Each row is a point. To make a cloud, some directions were put in groups of two or more. Within a group, all points are equally far from the middle, so they leave a hole (a ring in 2 directions, a hollow ball in 3). The other directions are filled evenly. Then the cloud was stretched, turned, moved and blurred a little. Count the holes, and give their numbers of directions, smallest first.
(in the rows, 128 means zero)

Cloud, 13 rows:
[[140  67]
 [163  98]
 [164 106]
 [162  92]
 [159  85]
 [160 135]
 [142  68]
 [163  97]
 [ 98 183]
 [ 87 100]
 [119 183]
 [155  78]
 [ 77 155]]
Holes: 1 (2)

Cloud:
[[145 144]
 [136  96]
 [ 96  74]
 [ 87 182]
 [ 77 180]
 [134  93]
 [145 121]
 [124 175]
 [ 94 184]
 [110  76]
 [127 173]
 [ 49 148]
 [138 100]]
Holes: 1 (2)

Cloud (21 x 3):
[[158 161  83]
 [112 149 183]
 [ 94 201 121]
 [145 189 109]
 [136 172 164]
 [160 149  82]
 [176 156 160]
 [107  70 127]
 [115  98  68]
 [ 66 117 118]
 [ 95  98  72]
 [ 90 130 169]
 [104  78 111]
 [187  92 125]
 [119 150 186]
 [ 76 109 137]
 [ 63 169 123]
 [157  71 114]
 [ 89  92 154]
 [119 168 167]
 [ 59 127 110]]
Holes: 1 (2)

Cloud, 30 rows:
[[ 81 142 178 173]
 [154  98 171 121]
 [ 99 111 189 170]
 [ 79 110 126 100]
 [160  40 113  84]
 [136 138 194  92]
 [158  87 163  82]
 [149 160 109 140]
 [125  79 179  88]
 [ 82 112 198 145]
 [179 110 158 162]
 [ 70 154 161 100]
 [141 174 156  99]
 [131 167 139 180]
 [111  63 101 153]
 [139 118 170 188]
 [111 190 186 186]
 [ 77  90 169 143]
 [211 112 153 160]
 [105  69 116 138]
 [114 130 177 109]
 [118 181 115 154]
 [137  60 127 160]
 [ 57 126 177 144]
 [118 176 151 124]
 [139 102 185 105]
 [ 95 106 165 134]
 [125 116 129  84]
 [167 165 183  87]
 [123  68 133 186]]
Holes: 0

Cloud:
[[144 184 112  87]
 [151  72 204 134]
 [129  38 166 142]
 [173 194 123  91]
 [160  72 204 144]
 [ 87 154 104 146]
 [184 101 143 123]
 [135 154 126  86]
 [136  74 133 165]
 [170 151 107  73]
 [171 176 177 118]
 [169 106 139 101]
 [161  93  92  88]
 [139 202  62 142]
 [190  91 210 169]
 [206 132 109 137]
 [161 102 169 110]
 [150 134 139  88]
 [142 170  66 152]
 [128 104 156  93]
 [122 135 149  95]
 [177 100 129 110]
 [155  78 128 108]
 [164  90 114 136]
 [ 89 151 127 111]
 [170  89 131 119]
 [ 78  90 170 102]
 [165 212 151 126]
 [131 182 145 183]]
Holes: 1 (2)

Cloud, 54 rows:
[[124 143  58  99  80 140]
 [102  92 118 214 177 132]
 [169 123 214 164 166 108]
 [131 149 120 189 157 176]
 [ 94  86 112 165 114 138]
 [142 171 180 116 168 114]
 [151 114 136  57  85  67]
 [166 172 104 186 141 151]
 [182 129 205 157  76 111]
 [163 143 153 165 117 164]
 [212 180 154 137  75 117]
 [ 92 128 173  88 152  41]
 [187 169 180  65 110 101]
 [129  86 154 202 175 144]
 [176 138 148  93 151 138]
 [103 105 177  88 109 131]
 [165  56 132 142 136 116]
 [156 145 118  97 157  88]
 [109 102  63  98 176 162]
 [ 88 145 172  78  91  48]
 [170 117  83 146 133 146]
 [151 160  78 160 130  95]
 [112 170 152 122  89 131]
 [ 91 108  99  75 105  86]
 [153 181 180  93  96 111]
 [135  33 135  98 146 132]
 [120 148 162 187 154 117]
 [137  56  60 172 113 167]
 [199 136 155 125 141 148]
 [165 182 130  88  91 107]
 [ 96  89 117 112 103 106]
 [166 127 192 172 152 135]
 [138  26 145 129 163 142]
 [100 126 167 112 103 102]
 [184 183 119 137  90 113]
 [100 143 112 139 174 181]
 [187  85 158 170 181  73]
 [102 144 182  98 108  52]
 [166 174 105 159 164 111]
 [179 155 223 115 152 100]
 [149 119 161 189 129 159]
 [ 87 147 142 117  66 131]
 [134 139  91 111 120 179]
 [122 179  96 113  70 159]
 [156 128 125 109 134  65]
 [ 80  65  89 147 135 147]
 [133  66 179  91  81 167]
 [147 122 106 157 147  76]
 [155  79 136  92 175  93]
 [164 150 205 116 163 116]
 [181 139 157  55 121 122]
 [ 95  97 159 135 165 112]
 [173 177 106 113  74  96]
 [110 100 129 192 184  95]]
Holes: 1 (2)
